Rows are points. The ring and each string are closed loops that go straight from each point to the next, and from the last back to the first. Before rounding, they use only three directions, however many columns there are. Count how often each string passes through the ring. Passing back the other way cancels.
In the rows, 128 means zero.

Ring, 7 rows:
[[155  65 105 111]
 [150  98 124  70]
 [135 130 136  73]
 [120 152 139 103]
 [ 97 135 150 141]
 [ 92  90 156 149]
 [117  61 132 145]]
String, 20 rows:
[[132  87 126 117]
 [157  89  94 129]
 [181  71  80 101]
 [168  69 113  54]
 [138  87 143  59]
 [133 100 154  42]
 [139 130 145  43]
 [143 152 121  86]
 [133 136 124 111]
 [122 111 136 113]
 [103 129 158 105]
 [ 90 166 156 140]
 [ 84 147 159 153]
 [ 69 112 183 139]
 [ 91  92 167 122]
 [114  98 135 138]
 [114  82 127 165]
 [111  45 130 171]
 [117  34 137 139]
 [120  63 144 109]]
Times through: 1
String, 29 rows:
[[159 104 103  96]
 [133 104 126 109]
 [152 119 113  90]
 [151 135 133  39]
 [129 138 158  33]
 [117 115 154  81]
 [125 123 135 104]
 [130 141 125 115]
 [122 185 128 120]
 [104 168 149 119]
 [ 94 126 168 106]
 [112 110 147 114]
 [120 130 124 146]
 [ 93 134 146 163]
 [ 59 107 189 150]
 [ 80  90 176 131]
 [114  99 138 132]
 [117  95 125 159]
 [ 95  58 148 168]
 [ 97  41 153 152]
 [104  56 158 117]
 [122  78 135 122]
 [146  75 100 145]
 [168  50  77 151]
 [170  38  85 126]
 [168  52  93 109]
 [150  56 122  82]
 [127  89 138  99]
 [151  98 109 105]]
Times through: 5

Ring (6 x 9):
[[ 94  59 160 158 164 117  63 129 175]
 [104 101 161 163 163 116  61 126 196]
 [120 149 130 159 152  89 103 130 196]
 [120 141 108 146 151  68 146 141 161]
 [106  89 113 136 160  70 154 151 124]
 [ 93  43 132 142 163  92 115 144 131]]
String:
[[ 97  43 105 131 157  68 157 153 105]
 [106  62  91 142 140  67 139 140 143]
 [109  82 106 150 143  78 118 134 164]
 [106 119 145 139 178  85 141 152 131]
 [116 147 122 134 171  64 175 157 124]
 [127 134  72 148 127  52 153 134 175]
 [123 119  81 155 125  65 125 127 191]
 [110 111 128 150 157  87 115 137 166]
 [115 113 112 154 144  81 112 131 180]
 [126 118  75 162 114  67 107 118 213]
 [132 170  91 156 133  63 134 129 199]
 [119 176 148 142 180  81 150 152 147]
 [112 135 141 144 171  85 133 146 150]
 [115 105 100 152 139  74 122 132 175]
 [125 115  58 145 122  45 162 136 165]
 [115 118  97 132 156  54 181 154 121]
 [111  73  77 142 133  58 149 139 146]
 [106  85 120 148 153  84 118 138 156]
 [ 97  87 147 132 184  85 150 159 105]
 [ 90  41 130 127 176  79 156 160  89]
 [ 96  21  97 142 141  77 123 139 136]
 [100  45 105 147 142  82 112 135 153]
 [100  84 141 143 169  91 121 145 139]
 [ 93  70 148 131 184  87 148 160  99]]
Times through: 2

Ring, 10 rows:
[[ 88 134 120  61 160 150 130 130 201 140  51  99 121  90]
 [131 125  82 124 149 143 113 150 195 119  56  96  84 126]
 [157 123  72 158 135 144 109 160 171 113  85  99  75 148]
 [180 126  78 184 110 151 115 164 125 116 145 106  83 170]
 [183 136 105 182  90 157 125 156  79 122 202 118 109 175]
 [163 146 135 157  90 148 129 135  65 118 211 131 132 157]
 [134 153 155 123 104 138 129 117  78 113 186 136 146 130]
 [103 156 168  83 123 135 132 105 107 118 148 134 156 103]
 [ 73 151 166  39 146 144 140 104 153 138 100 120 160  77]
 [ 71 144 150  35 156 151 139 114 181 146  73 109 149  76]]
String:
[[147 140 118 141 115 142 121 137 116 114 147 120 115 141]
 [170 145 124 175  95 133 116 134  73  97 191 134 116 160]
 [160 154 150 159  87 133 124 122  48 100 219 144 139 153]
 [133 148 137 129 118 128 118 120 108 101 144 131 126 128]
 [121 146 145  97 117 156 139 127 112 139 159 119 146 121]
 [ 90 160 189  53 116 154 151 102  92 146 178 132 184  94]
 [ 68 163 197  32 132 141 146  89 113 136 143 136 186  74]
 [ 88 153 158  72 144 119 121  99 146 103  92 131 142  87]
 [104 147 143  88 138 131 123 114 144 113 103 124 133 102]
 [ 99 148 155  69 129 154 141 118 130 142 135 119 154 101]
 [ 68 159 192  23 130 160 157  99 119 158 150 125 190  76]
 [ 77 161 180  56 141 117 126  86 130 104 108 140 161  77]
 [112 151 145 107 135 114 112 106 132  90 106 134 127 107]
 [123 145 139 104 120 149 133 127 119 130 147 120 137 121]
 [127 152 162 100 100 163 148 124  76 146 206 127 163 127]
 [159 155 160 149  78 149 136 124  31 119 249 142 155 154]
 [172 145 123 178  94 131 115 134  71  94 192 135 115 162]
 [155 139 111 158 115 131 112 137 114  99 142 124 104 147]
 [196 135  95 206  89 143 113 156  77 101 195 123  94 183]
 [209 130  90 208  73 174 131 175  60 136 238 112 104 199]
 [172 132 104 160  94 173 136 161  93 145 197 108 116 168]
 [147 136 113 136 115 154 128 145 121 129 149 112 116 143]
 [164 133  92 172 121 128 104 145 133  93 119 118  85 153]
 [206 127  73 219  93 147 109 169  94 104 179 113  77 192]
 [194 132 101 184  76 182 140 171  64 150 238 109 117 188]
 [162 138 116 152  99 160 132 149  93 132 187 116 121 157]]
Times through: 1

Ring (7 x 14):
[[113 143 165 159 134 122 144  61 122 124 177 152 151 138]
 [102 143 163 146 122 127 141  71 157 137 186 132 137 140]
 [104 134 140 128 121 129 130 121 174 150 172 119 131 125]
 [105 123  95 123 140 121 131 199 146 142 131 145 118 110]
 [121 120  90 133 154 115 131 204 110 131 117 163 136 102]
 [147 124 131 153 155 115 128 128  83 123 138 163 180 103]
 [140 133 155 161 148 117 134  82  91 121 159 160 178 118]]
String:
[[127 138 183 140 115 134 122  46 169 152 201 104 171 126]
 [ 94 150 182 146 111 132 143  37 176 142 205 120 133 151]
 [ 74 153 157 153 123 123 160  71 154 125 183 153 103 161]
 [ 87 142 129 150 138 118 154 122 130 121 155 166 110 143]
 [133 133 159 148 134 124 128  82 127 136 172 135 171 118]
 [159 136 198 164 133 126 121  12 110 134 194 128 214 117]
 [154 138 188 174 144 120 132  21  83 119 181 153 206 122]
 [120 139 143 170 154 111 151  92  75 106 148 186 154 132]
 [101 136 118 153 149 114 151 141 104 116 139 177 123 131]
 [117 132 131 145 142 119 136 128 121 130 151 153 145 120]
 [119 132 130 148 144 118 138 128 113 127 148 158 146 120]
 [102 135 116 151 149 114 150 145 105 117 138 176 123 129]
 [141 129 150 149 142 121 126  98 111 133 160 144 177 111]
 [176 127 186 160 141 124 112  39  96 136 179 129 230 100]
 [144 138 177 170 144 119 136  41  88 118 174 158 190 125]
 [ 96 148 152 170 143 115 161  73 100 107 164 181 128 151]
 [ 79 150 140 162 139 116 165  95 119 111 161 178 104 156]
 [101 136 128 145 139 119 145 129 128 127 152 158 125 131]
 [143 133 179 145 125 130 119  53 143 146 189 115 188 115]
 [116 143 187 145 114 133 131  35 169 147 204 112 159 137]
 [ 84 149 167 141 112 131 146  64 182 142 196 124 116 152]
 [ 78 146 146 139 119 127 150  99 172 137 179 137 104 149]
 [ 81 140 120 141 135 120 153 142 143 127 152 160  99 141]
 [130 131 153 140 131 126 125  97 140 142 170 128 165 115]]
Times through: 4
String (21 x 14):
[[138 125 134 143 144 120 125 129 113 134 149 146 168 106]
 [106 131 104 150 155 111 148 168  95 115 125 183 124 123]
 [147 126 131 163 162 111 135 122  62 112 133 180 180 107]
 [177 126 174 165 150 119 117  55  75 126 165 147 227  99]
 [145 130 160 153 141 122 126  80 108 132 166 142 185 112]
 [108 137 134 152 142 118 146 116 115 122 153 164 135 131]
 [ 89 143 130 155 142 116 157 117 117 116 153 174 113 144]
 [ 80 156 166 168 131 119 166  48 127 112 183 169 114 165]
 [110 149 192 157 118 129 142  17 151 134 205 129 155 147]
 [129 136 172 145 124 129 126  62 149 144 187 120 170 123]
 [109 136 142 142 132 124 137 110 143 136 165 141 137 128]
 [ 78 143 134 136 123 125 149 122 169 137 169 141 100 144]
 [103 137 159 120 106 137 124  94 206 163 194  93 135 128]
 [ 84 135 119 120 121 128 137 157 186 150 161 125 101 130]
 [113 125 125 115 122 131 119 156 183 160 162 108 135 109]
 [133 123 133 126 131 127 116 139 151 152 158 119 161 103]
 [ 91 130  97 133 143 117 145 188 135 130 131 162 103 124]
 [ 82 127  70 128 150 113 149 234 129 126 111 175  84 122]
 [ 86 124  61 130 157 110 149 249 115 122 100 184  86 117]
 [140 112  87 131 159 114 121 215  98 133 109 160 156  87]
 [170 114 132 139 151 121 106 140  99 141 141 135 205  81]]
Times through: 4

Ring (6 x 14):
[[158 121 107  85 115 169 129 172 112  84 112 146 165 134]
 [148 121 112 114  93 204 150 154 103  83 148 154 141 155]
 [132 116 122 139 101 172 158 132 118 118 164 148 128 157]
 [108 104 139 163 142  56 149 103 162 203 160 124 129 134]
 [107 111 139 148 163  38 143 110 178 207 135 124 131 124]
 [134 120 121 105 147 103 132 148 150 140 110 137 150 125]]
String:
[[139 130 115 121  94 228 163 148 108  77 154 164 119 166]
 [129 132 119 139  86 249 178 136 108  77 174 171  99 180]
 [123 122 126 142 113 167 163 127 131 126 160 152 116 158]
 [133 106 125 133 123 101 138 132 133 154 146 129 152 133]
 [118  97 136 163 125  66 145 107 144 194 170 119 142 135]
 [104 101 142 177 135  58 155  94 159 210 176 123 123 140]
 [115  95 138 160 142  31 138 106 158 213 158 113 148 124]
 [124 109 129 139 134  87 142 124 146 168 145 129 142 133]
 [121  99 134 150 139  49 137 115 152 196 151 117 150 125]
 [101  99 145 183 136  50 156  89 161 219 180 121 122 139]
 [103 117 138 173 121 133 174 100 149 168 181 146  98 161]
 [117 123 129 147 120 155 165 121 140 137 160 151 110 157]
 [137 108 122 126 120 115 137 138 128 142 143 132 153 134]
 [148 112 115 120  96 171 143 149 104 104 152 142 152 147]
 [163 110 107  99  93 174 129 166  94  87 136 139 173 138]
 [149 112 114 107 114 140 132 155 117 114 130 137 162 134]
 [142 129 114 109 108 200 152 155 117  85 136 158 132 154]
 [160 129 103  83 102 217 139 178 101  55 117 159 153 147]
 [145 129 111 100 113 195 146 161 118  82 125 157 139 149]
 [136 118 120 117 124 138 142 145 132 125 132 142 144 139]
 [164 111 106  83 117 133 115 174 111 101 108 132 186 121]
 [173 116  99  70 105 172 116 187  96  69 104 141 188 127]
 [168 108 104  83 109 140 114 176 102  95 113 131 191 122]
 [133 121 121 123 119 154 149 141 130 120 141 147 133 146]]
Times through: 1

Ring, 7 rows:
[[113 179 156 142 114 126 104 140 109 113 164 108  97 137]
 [120 148 200  76 135 169 198  78 102  67 106  71  87 117]
 [136 119 198  75 142 166 215  71 119  66  89  74  96 113]
 [163  89 150 143 136 113 155 121 160 112 112 115 125 128]
 [164  99 112 186 118  87  93 157 176 145 141 147 146 136]
 [146 132 104 186 102  94  66 162 164 148 159 153 148 136]
 [121 175 126 173 101 107  65 162 128 137 177 133 119 141]]
String, 28 rows:
[[129 147 166 132 128 127 138 126 120 104 140 100  98 133]
 [129 140 174  98 125 155 170  93 122  85 113  93 108 118]
 [120 138 215  37 136 199 240  41 101  43  75  59  93 101]
 [128 129 202  56 135 184 224  55 112  56  82  70 100 105]
 [138 127 168 115 129 139 162 106 130  95 117  99 109 123]
 [147 115 164 135 137 119 155 122 137 105 124 102 105 132]
 [146 117 159 133 131 124 150 119 140 106 123 107 113 128]
 [146 113 165 113 131 139 170 100 140  94 107 102 118 120]
 [166  75 165 113 142 133 194  93 160  92  85 103 126 117]
 [179  66 135 169 140  90 141 139 179 128 116 129 134 134]
 [179  76 113 205 133  64  96 172 185 153 143 146 138 145]
 [180  73 106 199 127  71  97 164 192 152 136 152 150 139]
 [167  91 115 172 118  97 109 142 180 137 127 145 152 129]
 [143 125 143 135 117 128 133 119 147 112 125 120 130 124]
 [148 126 126 174 117  97  94 154 154 136 151 135 129 138]
 [157 121  90 220 106  65  41 190 176 169 175 165 149 147]
 [150 132  85 208  94  80  38 178 176 165 170 169 161 139]
 [137 144 111 166  96 113  76 146 156 137 152 147 149 128]
 [132 145 139 135 108 133 117 122 139 114 136 123 131 123]
 [124 168 115 167  93 115  65 151 141 137 167 143 138 132]
 [116 194  96 208  84  87   7 193 135 164 208 158 133 149]
 [112 191 123 171  93 112  53 163 123 138 185 136 121 140]
 [109 187 144 140 100 134  91 136 113 116 164 118 113 131]
 [108 198 136 178 104 102  54 174 109 137 197 124  98 150]
 [115 183 144 174 113 102  72 169 112 132 187 118  94 149]
 [120 169 154 153 119 115 102 148 114 118 166 109  96 141]
 [106 189 177 135 125 128 117 140  90 104 169  90  73 143]
 [112 172 186 114 130 142 148 118  95  90 146  83  77 134]]
Times through: 0

Ring:
[[111 135 131 139 151 142 138 153 113 103 194  84  79 191]
 [113 148 147 142 134 127 124 172 113 113 184 102 100 194]
 [106 158 147 110 117 108  97 156 120 133 155 159 148 203]
 [104 156 138  90 117 106  86 132 123 138 142 181 162 202]
 [109 139 111  64 130 120  79  72 123 133 129 190 154 183]
 [111 129  99  65 142 132  88  56 122 123 137 173 134 176]
 [107 118  92  83 162 150 117  69 119 107 165 128  98 180]
 [106 123 109 118 164 152 140 119 116  99 191  90  76 189]]
String, 30 rows:
[[118 132 121 112 145 138 112 108 114 111 167 119  98 175]
 [139 130 130 131 141 141 105 102 106 105 165 101  79 148]
 [131 127 129 145 152 150 128 123 106  96 187  72  59 159]
 [140 136 138 135 134 135 100 112 106 109 162 106  86 149]
 [107 138 128 120 144 134 124 140 116 112 179 113 102 194]
 [ 99 143 133 126 143 131 132 163 118 113 187 110 106 208]
 [121 142 136 121 133 127 105 129 113 117 164 125 109 177]
 [121 141 133 115 132 127 101 120 114 118 159 132 113 175]
 [138 145 145 127 122 123  88 118 108 119 150 130 109 155]
 [126 161 160 128 108 106  86 155 113 131 149 149 137 179]
 [ 86 170 152 100 111  95 100 184 128 144 156 183 178 234]
 [ 72 164 137  83 120  99 107 175 133 144 159 190 183 249]
 [ 97 150 130  94 129 116 104 137 124 130 158 162 146 209]
 [121 146 136 109 125 120  92 119 115 124 150 147 126 176]
 [139 152 152 122 111 113  75 119 109 128 139 149 127 155]
 [103 167 155 109 108  98  91 169 122 141 150 174 164 211]
 [ 86 167 151 108 116 100 110 191 127 139 166 166 164 235]
 [ 92 156 141 112 128 113 117 174 123 128 173 145 141 223]
 [116 141 131 112 134 127 105 123 115 119 161 133 115 181]
 [ 97 146 135 120 139 126 127 163 120 118 181 122 117 212]
 [ 89 147 141 143 147 131 153 203 119 109 209  88  97 228]
 [ 82 139 131 148 162 144 173 206 120  99 226  64  77 234]
 [ 95 133 120 121 156 142 143 150 119 106 195  98  92 209]
 [116 134 124 115 144 136 115 118 115 111 170 118 100 180]
 [130 129 125 128 146 143 113 107 108 104 171  99  79 158]
 [127 129 122 120 146 142 112 102 110 106 168 107  85 162]
 [106 133 115 102 148 137 118 113 119 113 170 127 108 191]
 [ 75 118  86  88 179 156 157 115 127 101 200 106  93 226]
 [ 81 113  84  93 183 162 159 107 124  96 202  95  80 215]
 [ 92 128 105  96 159 143 133 117 123 109 182 120 104 207]]
Times through: 2
